Every row gives one point. Two turns around zero, p and q, are shown by what they do to some points. Write where each new point lands after one turn and then the other. Backwards means that the second turn is done in reverse. Each puzzle has new turns, and all numbers are rounded.

Turn p:
[-0.20,-0.44] => [-0.33,-0.36]
[-0.22,0.33] => [-0.11,0.38]
[0.42,-0.12] => [0.36,-0.24]
[0.09,-0.04] => [0.07,-0.07]
[-0.09,0.26] => [-0.01,0.28]
Turn q:
[0.01,0.00] => [0.01,0.00]
[0.25,-0.05] => [0.25,0.01]
[0.14,0.56] => [0.01,0.58]
[-0.05,-0.36] => [0.03,-0.36]
[-0.34,-0.16] => [-0.29,-0.23]
Where do these land?
q, then p backwards: [-0.02,0.15] => [-0.10,0.12]
q, then p: [-0.14,-0.59] => [-0.19,-0.58]
p, then q backwards: [-0.05,0.17] => [0.05,0.17]
p, then q: [0.22,0.27] => [0.24,0.25]

Turn p:
[-0.44,-0.08,-0.25,0.12] => [-0.45,-0.18,-0.13,-0.15]
[0.39,0.18,-0.51,-0.35] => [0.49,-0.12,-0.52,-0.21]
[0.05,-0.29,0.14,-0.27] => [0.19,-0.23,0.29,-0.09]
[0.05,-0.33,0.39,0.31] => [-0.11,-0.05,0.40,0.43]
[-0.13,0.14,0.10,0.07] => [-0.14,0.17,0.04,-0.03]
[0.08,0.38,0.13,0.13] => [0.02,0.42,-0.09,0.06]
Turn q:
[-0.24,0.08,-0.10,0.19] => [-0.16,0.11,-0.13,0.24]
[0.16,0.10,0.64,0.12] => [0.15,0.05,0.65,0.14]
[0.23,-0.08,-0.23,0.15] => [0.24,-0.16,-0.21,0.07]
[-0.06,0.13,-0.48,-0.55] => [-0.08,0.21,-0.45,-0.54]
[-0.09,-0.22,0.16,0.10] => [-0.14,-0.20,0.14,0.11]
Where do these land?
q, then p: [0.09,-0.27,0.07,-0.02] => [0.02,-0.21,0.19,0.04]
q, then p: [-0.09,0.02,-0.33,0.02] => [-0.07,-0.12,-0.30,-0.08]
p, then q: [0.02,0.08,0.55,-0.24] => [0.19,0.24,0.51,-0.09]
p, then q: [-0.05,-0.34,-0.47,-0.22] => [-0.14,-0.51,-0.20,-0.25]
p, then q: [-0.35,0.04,0.11,0.10] => [-0.32,0.19,0.09,0.00]
p, then q backwards: [0.38,0.47,0.07,0.37] => [-0.11,0.57,-0.25,0.33]
